Each row is a point. To make a cloud, some directions were put in groups of two or more. Within a group, all points are equally far from the middle, so they leave a hole (a ring in 2 directions, a hollow ball in 3). The other directions are filled evenly. Then the cloud was stretched, turned, moved and blurred a little. How many holes are there, and how many directions does each take, smallest first?
In the rows, 128 means zero.

Cloud, 14 rows:
[[134 176]
 [157 147]
 [168 110]
 [113 118]
 [163 104]
 [199 152]
 [159 178]
 [195 147]
 [114 146]
 [128 170]
 [140 151]
 [166 185]
 [134  89]
 [151  96]]
Holes: 0

Cloud, 22 rows:
[[ 71 102 160]
 [ 98 146 121]
 [185 107  97]
 [ 79  93 176]
 [ 91 130 139]
 [103 163  73]
 [ 86 122 126]
 [182 110 120]
 [ 81 110 112]
 [132 107 148]
 [186 119 113]
 [ 95 107 136]
 [144 130 177]
 [127  95 124]
 [ 83 125  76]
 [101 109 123]
 [ 95  75 117]
 [102 133 104]
 [ 89  73  76]
 [ 85 156 190]
 [ 74 123 184]
 [ 67 149 138]]
Holes: 0

Cloud:
[[142 115  76]
 [145 130  77]
 [150 133  79]
 [155 123 173]
 [ 95 168 167]
 [170 108  91]
 [126 147  81]
 [187 114 120]
 [172 100 100]
 [ 72 129 107]
 [ 76 161 127]
 [173  92 122]
 [145 172 173]
 [192 129 130]
 [ 70 151 129]
 [186 134 150]
 [174 122 161]
 [125  80  97]
 [ 67 137 128]
 [179 136 160]
 [115 107 170]
 [187 126 144]]
Holes: 1 (3)

Cloud:
[[138  89 108 167]
 [113 124 172 112]
 [141 133 152  82]
 [183  70 155 152]
 [175 130 143 115]
 [ 97  64 104 157]
 [ 99  87 136  94]
 [104 190 107 146]
 [116 128 143 165]
 [169 119  65 109]
 [112 161  80  97]
 [118 116 127 194]
 [144 170 113  78]
 [117 107 113 205]
 [178 131 154 145]
 [165 160 122 118]
 [132 115  71 105]
 [139  93 155 170]
 [131 134 162 224]
 [100  74 119 151]
 [155 136 133  77]
 [191 134 107 126]
 [ 74 153 163 177]
 [130  94 130 108]
 [124 119  68 173]
 [117 103 147 208]
 [ 87 136  97 111]
 [ 98  91 133 180]
 [156  66 126 131]]
Holes: 0

Cloud (56 x 6):
[[112  94  83  95  80 168]
 [105 101 130  88 143 105]
 [107 122 159 161 135 181]
 [147 153 104  85 158 114]
 [ 83 158  91 179 119 151]
 [164 166 103  91 150 121]
 [ 81 138  97 169 171  91]
 [122 102  90 154 151 161]
 [109 145 158 146 118 183]
 [ 88 152 101  79 123 178]
 [165 113 125 164 155 166]
 [112 117 163  94 102  94]
 [ 66 164 108 164 156 159]
 [ 65 109 102 106 157 165]
 [149 148  82  73 136 102]
 [163 120  74 117 108 130]
 [170 126 112  56 105  93]
 [ 65 176  80 149 138 100]
 [ 78 170 105 127 119 207]
 [ 82  99  75 101 130 173]
 [148  86  74 178  94 144]
 [144 171 149 123 169 109]
 [ 89 172  88  61 118 127]
 [105 107 155 126 150 178]
 [ 65 161 127  80 149  91]
 [134 155  56 151 127 130]
 [142 107 141 160 104  65]
 [137 151  83  74 149  91]
 [166 133 115 124  94  82]
 [119 159 135 182 137 132]
 [127 130  58 168 122 113]
 [103 172  90 106  98 150]
 [135 160 127 133 122 137]
 [129 159 182 177 123 108]
 [ 86 121 115 162 166  88]
 [ 81 171  64 184 147 147]
 [ 97  83 122 138 128 111]
 [ 69  87 147 165 135 147]
 [ 74 151  89 123 162  79]
 [142 111  69 159 117 118]
 [162 176  90 122 117 145]
 [112 102  82 108 110 178]
 [ 97 146 115 123 132 167]
 [113 105 100 120 140 125]
 [ 60 153 128 157 143  93]
 [153 173 145 136 118 110]
 [ 71 102  55  79 111 119]
 [ 72 143 163 180 129 111]
 [ 87 106 160 166 115 185]
 [131 118  57  85 113 185]
 [122 128 121 111  92 185]
 [ 41 157  69  96 132 117]
 [154 172 111  83 184  87]
 [ 60 113  66 126 124 187]
 [ 68 126  83 111 135  71]
 [ 89 141  89 138 151  69]]
Holes: 0

Cloud, 75 rows:
[[161 141 110  80 165  68 115 142]
 [126  63 146 147 128 167 166  90]
 [163 175 126 161 112 109 156 156]
 [133 122 191 131 100 140 174  84]
 [ 96  89  94 173 118 158 147 101]
 [145 153 148 182 117 105 150 162]
 [ 74 169 125 144 107 139 139  73]
 [112  84 124 178  90 154 184  80]
 [ 91 151 107 117 128 138  87  95]
 [ 94  91 120 143 106 153 133 141]
 [118 122 123 219 141 125 127  76]
 [113 155 121  99  58 148 175 105]
 [146 136 141  98 167 171 163 107]
 [166  87 137 115 143  91 197 102]
 [ 97 112  92  76 131 127 180 148]
 [152 116  86  61 127 143 161 134]
 [107 125 129 142  66 178 176  97]
 [161 177 118  98 146  61 115 124]
 [ 97 137 173 154 127 153 202 127]
 [124 129 123 178 138 112  87  58]
 [ 92 132 166 114 145 146 105 115]
 [139  79 125 140 187 112 147  92]
 [105  80 183 123 136  93 178 156]
 [ 72 146 107 114 106 108 150 138]
 [133 117 175 161 152 156 189  76]
 [139 110 131  91 131 126 214  83]
 [149  93 175 110  93  88 156 114]
 [101 160 133  84 171 130 167  74]
 [144 155 105 102 114 129 193  61]
 [140 110 116  55 124 143 192 161]
 [137 179 123 174 104  97 147  79]
 [155 158 137 104  97 115 214 153]
 [119 176 151  82 144  82 146  70]
 [117 137 105  70 102 141 211 107]
 [149 126 187 135 110 143 207 175]
 [131 116 157 131 188  91 122  60]
 [154 109 197  79 116 135 192 159]
 [151 139 106  75 170  92  90 121]
 [129 183 139  89 112 111 104 138]
 [172 108  77 147 120 115 173 102]
 [111 143  63 108 147 116 104  75]
 [ 95 129 193 132 130  99 137 125]
 [ 63 163  98 104 124 109 154 100]
 [110 170 140  98 132 125 204 122]
 [ 72 139 101 149 112  96 157  77]
 [131 112  86 166  79 145 163  65]
 [180 131  82  96  93  96 134 144]
 [161 110  85  77 151 108 115  97]
 [127 126 161  88  64 129 163 116]
 [176 125 177 143 177 105 107 130]
 [120 103 114 135 134 113  96  53]
 [ 79  80 121 169 119 152 159  93]
 [169 129 103 190  90 142 186  85]
 [159  72 162 175 138  89 152 137]
 [179  90 163  99 114  87 122 147]
 [147 132 193 127 136 150 131 162]
 [158  81 167 144 157  92 137 169]
 [193 129 144 124 122 103 209 129]
 [137 165 174 132 107  90 116 127]
 [161 131 162 113 187 132 117 140]
 [125 128 119 101  69  87 162  97]
 [108 180 104 104 139 132 126  43]
 [ 85  89 137 156 110 110 200 120]
 [109  95 117 149  80 184 176 119]
 [131 138 128  78 134 147 201  79]
 [144  94 131 189 100  87 153 124]
 [141 133 193 173 137 110 189 133]
 [184 163 113  99  96 126 177 168]
 [184 117 100 157  72 115 133 130]
 [115 178  91 148 139 121 148  50]
 [174 134 176 163 121 138 177 180]
 [109 112  99  83 110 125 190 165]
 [133 124 115  62 118  69 185 150]
 [ 75 120 177 159 149 149 159  98]
 [ 82  86 126 175 146 127 181  88]]
Holes: 3 (2, 3, 3)
